Each row is a point. Each copy is the shape, with its points in the same order, turned, moved and blurred by noise. Is it also mirrored, or only turned?

Shape, 7 rows:
-1.4  -3.3  -6.8
-2.5  -4.2  2.4
2.3  -0.8  -6.4
-0.2  -2.4  2.8
-3.4  1.0  -3.5
-0.3  4.4  3.5
2.0  3.8  0.2
Copy 1, 7 rows:
0.0  -6.2  -5.2
-6.8  -0.9  -1.7
2.9  -5.0  -3.0
-4.7  0.4  -0.1
0.4  -0.6  -6.0
-0.7  5.0  0.5
2.2  2.3  0.2
Copy 1 is: only turned
Copy 2 (7 x 3):
2.0  -5.2  -6.9
-4.9  -0.3  -2.3
4.8  -2.5  -5.4
-2.8  1.4  -0.8
1.5  -5.2  -0.5
1.0  -0.2  5.2
4.2  0.3  2.2
Copy 2 is: mirrored

Shape, 8 rows:
-1.3  -5.3  -3.6  0.5
-2.7  -1.9  -0.7  -1.1
1.3  0.2  -1.2  5.4
-2.3  2.8  -3.2  -2.6
5.1  3.0  -5.6  1.1
1.2  5.7  4.6  -4.8
0.7  -1.4  2.0  2.9
7.8  -4.1  -2.8  1.0
Copy 1 (8 x 4):
4.8  -1.0  -1.8  2.1
2.4  3.6  -1.1  1.8
-3.3  -1.2  -2.6  4.4
0.9  5.5  -5.9  0.0
-3.3  -1.6  -8.0  -1.2
-4.9  8.3  -0.6  -4.0
-2.1  0.4  1.0  2.8
-1.1  -6.4  -1.9  -2.9
Copy 1 is: mirrored
Copy 2, 8 rows:
5.0  -1.8  -1.0  4.4
0.4  -2.1  1.0  3.8
4.5  2.7  1.9  -1.9
-0.4  -4.5  2.6  -1.3
1.5  0.1  -2.2  -5.9
-6.2  1.3  5.1  -3.1
1.8  3.6  3.0  1.4
1.1  3.5  -6.7  -0.2
Copy 2 is: mirrored

Shape:
0.3  -0.2  -1.8  12.6  -0.7  -0.1
-1.8  -2.4  -3.5  -0.5  -3.0  -5.6
4.4  1.2  -1.7  -0.9  3.9  -1.6
-4.8  2.3  6.6  1.5  -1.6  -0.9
-0.5  -0.6  4.4  -1.7  3.3  0.1
0.4  -4.6  -3.6  0.9  -2.9  -0.1
-4.5  1.5  0.2  -1.7  -0.5  -0.3
4.6  0.6  -3.5  -1.1  0.2  0.1
-3.8  1.9  8.7  -0.9  -3.0  -0.6
Copy 1:
8.7  6.3  -6.0  7.5  1.8  -0.7
-3.2  -0.8  -4.8  1.8  3.2  -3.3
4.9  -3.3  -2.8  -3.4  -0.4  -2.6
-0.2  6.2  4.0  2.6  -0.6  -5.2
1.4  0.8  0.4  -1.3  -4.4  -2.9
0.0  -3.6  -4.0  5.4  1.2  -0.4
-0.5  1.0  1.0  -0.5  1.2  -0.8
4.3  -5.7  -2.4  -0.9  2.5  -1.7
-1.2  4.8  5.8  2.7  -2.1  -6.7
Copy 1 is: mirrored
Copy 2 (9 x 6):
4.6  1.7  1.5  10.1  1.9  -6.0
-2.6  -4.5  -1.9  0.6  3.3  -0.5
4.9  0.5  1.6  -4.5  1.3  -1.9
0.8  1.3  2.6  4.6  -0.8  7.3
1.5  0.9  4.6  -1.7  -2.8  3.2
-2.3  -1.0  -2.3  0.9  -1.0  -3.8
-2.1  2.2  1.1  0.1  1.8  3.6
3.5  1.3  -2.1  -3.5  0.4  -2.9
0.8  0.6  1.4  3.4  -3.3  9.3
Copy 2 is: mirrored

Shape, 12 rows:
-4.0  0.0  4.3  -4.1  -0.3  -3.0  -2.0  3.0
-3.5  1.2  -4.6  4.9  1.3  1.0  3.3  4.7
4.2  1.3  -5.2  0.6  5.8  0.4  -2.5  -1.0
-0.8  5.8  3.0  5.5  -4.4  -3.6  0.5  -2.7
0.1  -4.1  -5.8  4.6  3.0  -2.9  1.2  -2.9
4.6  -1.9  -1.9  3.4  2.1  -0.9  0.1  -5.1
3.1  1.5  -3.0  -4.0  -2.5  -0.2  2.9  -0.5
-5.6  6.5  -3.2  -2.8  5.3  -3.7  -0.8  -0.4
4.2  -1.6  -3.6  0.5  1.8  3.7  2.6  -5.0
-5.6  -3.0  -3.4  -0.5  2.8  4.7  -6.2  -0.3
-0.6  -4.1  -2.8  3.0  -4.7  1.9  -2.2  1.8
-5.6  -1.8  -0.1  -4.5  0.5  3.1  -3.3  0.2
Copy 1, 12 rows:
-2.2  -1.2  7.2  3.6  -3.9  -1.3  0.0  -2.4
3.9  -0.4  -1.3  5.2  3.4  -1.0  -5.1  2.6
4.3  -0.1  -6.1  -1.1  -2.2  -1.1  1.5  -3.2
-3.6  7.0  2.1  0.8  3.3  2.3  1.9  3.3
3.9  -0.3  -2.6  -4.6  2.9  -4.8  -2.0  1.3
-0.5  -0.6  -3.9  -4.9  1.7  -2.7  2.5  -0.4
-2.4  -1.5  -2.4  -0.7  -5.0  2.4  -2.8  2.7
7.8  3.2  4.5  0.9  -4.4  2.4  -1.2  -0.5
0.0  -4.5  -5.7  -4.7  1.2  1.2  -0.3  -0.3
2.9  -2.1  1.5  0.0  1.3  -0.5  -5.3  -9.5
-4.5  -0.4  -2.0  1.6  2.6  -2.9  -6.5  -2.0
0.0  -3.3  4.4  0.7  -1.5  1.2  -4.3  -6.5
Copy 1 is: only turned
Copy 2 (12 x 8):
-3.2  -5.3  0.8  -3.5  -4.6  1.8  -3.4  1.0
-0.7  3.5  0.3  -0.9  -3.7  -3.9  -1.1  -8.8
-3.0  3.1  -0.8  2.5  5.9  -2.2  0.4  -1.1
-2.7  0.3  -8.4  -2.4  -6.9  -5.4  1.3  0.9
-2.1  2.7  3.4  -0.6  0.2  -5.4  7.0  -2.4
-2.3  4.7  0.1  1.7  0.7  -4.9  4.3  3.1
3.8  4.0  -1.6  -1.1  -1.1  1.3  -0.6  2.2
-3.9  -1.0  -2.9  -8.0  3.3  -0.3  -1.8  -3.8
-1.3  8.7  0.7  1.5  0.1  -1.6  2.0  2.9
-7.7  1.6  2.7  1.4  -0.7  5.1  2.3  -5.4
-1.3  1.3  0.1  4.9  -6.5  0.9  4.0  -3.7
-5.4  0.6  2.0  -1.6  -3.0  6.4  -0.7  -1.3
Copy 2 is: mirrored

Shape, 12 rows:
-0.1  0.4  3.9  0.5  -3.6  -3.2  -3.4  4.1
3.0  0.5  2.3  -1.3  -0.2  -0.2  2.3  2.0
2.2  0.2  3.5  -3.1  -6.0  1.4  -3.6  0.5
-3.4  6.7  -2.9  -0.9  1.5  1.2  4.9  1.8
-3.9  0.0  -0.2  2.2  2.5  -5.6  7.7  1.5
0.5  2.4  2.4  0.2  -2.7  -0.1  -4.4  -4.0
-0.7  -2.1  -6.7  -0.5  4.7  -4.1  4.1  1.1
0.1  3.2  5.8  -7.1  -6.7  -0.8  -1.9  -0.8
-7.0  -2.6  -6.1  -1.1  7.6  -1.3  3.6  3.0
0.0  4.6  2.4  -5.6  0.5  -1.2  -2.9  -2.4
-3.0  1.0  -4.6  -0.8  -2.1  -3.7  4.4  1.6
-3.2  -4.5  -0.6  1.4  1.6  0.1  3.1  -1.2
Copy 1:
-2.2  -2.8  2.1  0.7  -0.5  5.0  1.9  1.0
3.3  -1.0  0.4  1.2  1.5  0.4  -2.6  1.9
1.2  -2.6  5.3  -2.1  0.0  0.9  1.9  -1.9
-0.2  3.7  -0.7  5.2  1.0  -6.5  0.0  4.3
-3.8  3.9  -3.7  6.6  4.6  1.2  -4.8  3.4
-0.1  2.8  6.7  0.5  -2.7  2.6  0.3  -0.8
-2.0  3.6  -7.9  2.4  -1.8  -1.6  -6.3  2.4
-1.2  -1.6  8.8  -4.0  3.2  -0.1  1.6  0.7
-3.7  7.1  -10.8  1.5  -0.3  -2.4  -1.2  1.5
-0.5  3.7  4.2  -3.4  -1.6  -0.6  0.1  3.3
-4.5  1.0  -2.1  3.9  0.5  -4.3  -3.8  0.8
-0.4  4.4  -4.3  2.4  1.8  0.7  -3.1  -3.4
Copy 1 is: only turned
Copy 2:
7.1  2.0  -3.4  2.0  1.1  1.7  -1.2  4.1
3.2  -0.4  0.5  1.3  1.1  -3.8  -1.6  1.8
4.5  -0.5  -0.9  0.3  0.2  1.7  -7.4  5.2
-1.8  8.0  3.1  -0.1  1.8  -3.9  -1.4  -0.8
-0.6  4.0  -1.0  4.0  -1.5  -3.8  6.6  -2.0
-1.8  -0.3  -3.6  0.5  1.5  2.7  -5.7  4.8
-3.4  1.8  3.6  3.1  1.1  -5.0  7.1  4.2
4.2  1.4  -0.9  4.9  -1.4  2.1  -9.5  3.5
-3.4  3.8  7.8  2.6  2.2  0.5  8.3  0.9
-0.7  1.6  -0.8  4.8  4.6  1.3  -6.8  3.0
-1.3  5.9  1.5  3.0  -3.2  -3.0  2.5  4.6
-2.0  -1.5  1.1  0.9  -2.3  0.6  3.9  0.2
Copy 2 is: only turned
Copy 3 (12 x 8):
-0.6  -2.8  3.3  -3.0  0.8  -3.5  -1.7  -3.6
1.1  0.8  0.2  2.4  -1.2  -4.9  1.3  -2.2
0.7  2.3  2.9  -1.1  -1.6  -3.1  -5.9  -2.3
-0.6  4.8  2.3  4.0  1.3  1.8  7.4  -3.3
3.4  -1.8  -3.0  -0.3  1.9  -0.6  10.0  -3.8
-3.0  2.6  -1.5  -1.3  2.1  -0.6  -4.6  -1.7
0.2  -2.6  -3.1  2.2  -3.7  1.6  8.7  1.8
0.7  6.8  2.8  -4.8  -2.1  -3.9  -4.1  -4.6
1.9  -1.5  0.7  1.1  0.3  3.0  11.5  5.7
-4.2  6.2  0.3  -2.6  -0.6  -2.9  0.1  -0.4
1.8  -0.1  0.0  0.1  -2.6  3.6  5.9  -3.9
4.9  -1.0  -2.8  0.9  1.9  0.5  3.3  2.3
Copy 3 is: only turned
Copy 4, 12 rows:
-1.8  0.3  2.6  5.7  0.0  -0.6  -5.6  -0.1
-0.3  1.1  1.6  -2.4  1.7  0.0  -3.6  1.3
1.2  -1.3  0.0  2.0  2.5  -0.6  -7.2  -4.7
-4.9  -0.7  -1.8  -5.3  -5.8  -4.2  -0.9  2.7
1.3  3.0  2.3  -1.2  -6.1  -2.3  0.0  9.0
-0.1  -0.5  -4.1  3.6  2.3  -2.7  -2.7  -2.7
0.3  2.3  -0.6  -3.0  -7.0  4.6  3.1  4.2
1.6  -3.9  -2.2  1.0  1.5  -1.6  -11.0  -1.5
-0.8  -3.2  2.4  -3.5  -8.9  2.2  5.3  5.0
-1.2  -4.5  -5.9  0.2  1.9  0.1  -4.4  1.2
-0.3  1.8  -1.2  -1.9  -7.9  -0.4  -2.4  1.9
4.1  0.1  2.8  -1.0  -3.3  -1.6  3.1  2.0
Copy 4 is: only turned

Shape, 14 rows:
-1.5  -1.7  -1.7  -2.9  1.8  -1.7  0.1  0.7  -2.8
3.6  3.7  -3.7  -2.6  0.5  1.3  -4.8  -2.9  -1.8
3.0  -1.2  -1.3  -2.7  5.6  1.0  1.5  -14.6  1.2
2.0  -0.1  1.8  1.4  2.7  -2.0  1.8  -2.2  -1.4
0.8  0.3  -3.3  -2.4  -3.7  8.3  -1.0  -0.3  0.5
1.1  2.3  1.6  -4.2  4.0  -0.2  1.8  0.2  0.4
1.4  2.4  -1.5  -0.6  4.2  -0.5  1.0  -6.7  -3.3
0.8  1.0  -1.2  2.1  3.5  2.9  1.9  -1.2  5.5
0.1  3.6  -4.1  -2.4  1.5  -1.8  2.8  1.6  -4.0
1.1  -1.8  -3.5  -2.6  4.4  -0.3  1.0  0.3  1.3
3.5  0.7  -2.2  -2.5  -7.5  0.0  -2.4  1.3  -1.3
3.9  1.6  -1.9  -1.1  -10.3  -1.3  1.3  0.6  4.3
-2.4  1.4  -2.1  0.9  5.5  1.2  0.4  1.3  0.6
-11.6  5.3  -0.6  0.6  2.8  0.1  1.5  -2.0  5.7
Copy 1, 14 rows:
1.4  -2.0  0.3  2.7  2.5  -3.3  4.6  -1.2  -3.2
3.2  -1.0  -3.4  3.6  -1.6  0.1  -2.8  -3.7  -6.8
2.7  -0.7  -8.9  -2.4  -7.4  -5.5  3.8  -11.1  -2.0
-2.7  -2.5  -5.0  -0.7  0.3  -2.9  3.6  -2.5  -1.5
5.6  -2.2  1.1  -4.7  -0.3  -3.2  -3.0  -0.7  -7.8
1.1  -5.7  -2.4  0.1  2.4  -0.6  2.4  -4.2  -1.4
-2.1  -2.8  -5.1  1.7  -2.5  -4.5  1.8  -6.3  -3.8
2.0  -1.6  -2.8  -4.1  0.6  -3.3  -1.9  -3.0  2.1
-2.5  -2.9  0.9  2.8  4.3  -2.8  0.5  -4.5  -5.2
4.3  -1.3  -2.8  1.3  3.2  -4.4  0.9  -3.8  -1.3
1.3  2.0  0.9  -1.5  1.0  3.2  0.0  0.9  -8.6
1.1  4.2  2.8  -6.1  1.7  6.2  -0.4  -2.3  -5.7
0.6  -3.9  -1.0  1.1  2.1  -5.6  -1.2  -1.4  0.6
-0.3  -5.8  7.3  -0.3  -4.1  -5.1  -0.6  -3.9  6.4
Copy 1 is: only turned
Copy 2 (14 x 9):
0.4  -0.3  -0.2  1.1  1.3  -1.8  -1.8  -2.1  1.7
1.5  5.4  1.1  0.5  0.5  -3.4  4.8  0.8  4.1
-7.1  8.1  8.5  3.0  0.8  5.3  0.3  1.3  3.3
-0.1  0.2  2.5  5.0  0.2  0.3  0.7  -0.1  -2.1
2.3  1.4  -3.0  -2.3  -2.2  1.3  1.3  6.2  5.9
2.3  3.3  1.9  2.9  2.5  -2.0  -3.2  2.5  -0.4
-2.0  4.4  5.3  4.1  -2.0  -1.3  0.6  -0.7  2.0
0.8  -2.8  5.4  1.0  1.7  2.2  0.9  6.4  1.4
-0.5  -0.4  0.2  2.9  -0.9  -7.2  -1.4  1.0  1.4
-0.5  -1.3  1.7  2.5  5.1  -0.5  -0.9  1.4  2.8
0.8  2.2  -6.7  -1.6  -0.1  -2.3  5.0  2.3  -0.4
-2.5  0.5  -5.7  -4.0  0.9  -1.2  5.5  7.5  -4.6
3.6  -3.1  4.9  1.1  0.9  -1.4  -1.2  1.1  2.9
3.0  -3.5  10.1  -7.6  -1.6  -2.2  -4.6  2.6  -1.2
Copy 2 is: only turned
Copy 3:
1.4  0.0  0.7  -1.7  -4.5  -2.7  -0.5  0.2  -1.2
8.8  3.2  -0.7  -5.8  0.1  -4.6  -1.8  0.8  -3.1
7.5  -4.2  -1.3  4.8  0.6  -7.1  -7.4  4.6  -9.7
3.3  -2.3  -1.5  1.8  0.7  -2.9  0.1  2.8  -0.3
5.7  7.1  1.7  -0.4  1.8  -1.7  -2.8  -5.8  -3.0
1.2  -2.7  3.6  -2.1  1.6  -5.9  0.7  0.9  -1.4
7.2  -3.5  -1.7  -0.3  -0.2  -5.4  -1.1  2.1  -4.8
0.2  1.4  -3.0  0.7  4.7  -7.5  -0.7  -1.4  -3.2
4.5  -3.5  0.2  -3.3  -2.4  -3.9  1.1  -3.1  0.8
1.1  0.7  0.2  -0.8  -2.6  -7.7  -2.4  -0.1  -1.0
5.9  5.3  0.4  -4.1  0.9  2.1  -4.0  -2.0  2.4
2.3  2.6  -1.1  -4.0  5.5  2.9  -8.1  -3.4  3.4
0.1  0.3  -2.1  -0.9  -0.5  -6.7  2.2  -1.6  -2.7
-4.2  -2.9  -3.9  -3.5  2.2  -1.8  1.6  -4.7  -11.1
Copy 3 is: mirrored
Copy 4:
1.4  -0.9  -2.9  0.4  0.9  -1.2  2.4  0.8  -4.9
-0.6  1.9  0.5  2.1  3.9  1.6  -4.7  0.7  -7.6
1.2  7.1  1.0  -2.2  6.9  -7.5  -5.7  -5.6  -0.2
1.3  2.5  1.1  -0.7  -1.7  -2.2  -0.7  2.4  -1.9
-5.0  -1.8  -2.4  -2.6  3.1  6.0  -3.2  -1.9  -4.1
0.3  2.9  0.1  -0.4  4.0  0.2  2.6  3.8  -2.3
4.6  3.2  0.6  -0.9  3.0  -2.4  -3.5  -0.1  -2.5
-2.1  2.6  4.8  -3.3  1.7  2.3  1.6  -2.7  -1.7
3.9  -4.0  -0.3  0.5  2.8  0.2  0.6  3.4  -4.0
-0.3  -0.2  0.7  -2.1  3.4  -1.6  3.3  -0.2  -5.1
-5.0  -4.4  -2.1  4.6  -0.7  2.6  -3.0  1.8  -4.6
-7.6  -5.0  2.0  6.5  -0.3  2.3  -2.7  -0.1  0.3
3.2  1.9  1.4  -3.3  1.7  2.3  4.0  -0.4  -4.7
5.2  3.0  1.6  2.4  3.2  6.8  7.6  -6.5  2.2
Copy 4 is: only turned
